Every row gives one point. The ring and each string are closed loops that go straight from each point to the next, and from the last back to the first. Before rounding, they use only three directions, however many columns there are. How many times does the string pass through the ring? Passing back the other way cancels.

Ring (7 x 4)
41, 24, 6, 1
23, 40, 14, -8
-11, 33, 14, -10
-26, 12, 7, -4
-16, -22, -2, 12
14, -27, -5, 18
35, -12, -4, 15
String (20 x 4)
19, 13, -2, 1
28, 14, 14, 5
44, 18, 23, 6
30, 13, 22, 6
18, 12, 1, 2
25, 20, -17, -3
53, 36, -5, -5
60, 44, 11, -5
38, 37, -15, -8
17, 18, -7, -2
17, 14, 21, 4
33, 31, 32, 0
46, 50, 20, -9
41, 48, 2, -10
29, 32, -6, -6
21, 20, 4, 0
33, 24, 28, 2
49, 32, 30, 1
55, 37, -1, -4
44, 30, -16, -4
Times through: 2
String (9 x 4)
15, 29, -4, -7
-6, 47, -4, -18
-37, 31, -6, -15
-16, 4, -14, -1
4, 2, 6, 6
8, -13, 16, 14
42, -32, 5, 26
51, 1, 21, 15
22, 15, 13, 3
Times through: 0

Ring (7 x 9)
19, 39, 14, -7, -12, 31, -10, -40, -7
0, 38, 10, 6, -5, 26, -10, -2, 28
-13, 21, 5, 9, -7, 12, -7, 15, 34
-18, 3, 4, 8, -16, 1, -4, 13, 17
-4, -7, 6, -3, -26, -1, -3, -20, -21
15, 4, 7, -13, -24, 7, -5, -46, -34
24, 26, 12, -13, -17, 23, -9, -52, -24
String (11 x 9)
-13, -18, -10, -2, -12, -18, -1, 12, 13
5, -1, -11, -10, -3, -7, -4, -3, 16
-3, -7, -10, -6, -6, -11, -3, 5, 16
4, -10, -13, -11, -6, -14, -3, -5, 8
7, 0, -3, -10, -12, -2, -4, -19, -4
20, -10, -12, -22, -9, -11, -3, -34, -17
14, -7, 13, -14, -36, 5, -3, -60, -60
2, 7, 25, -1, -42, 18, -5, -51, -54
3, 12, 11, -2, -21, 12, -6, -25, -13
13, 5, -6, -13, -7, 0, -5, -21, 0
-4, -22, -10, -9, -16, -19, -1, -7, -6
Times through: 1
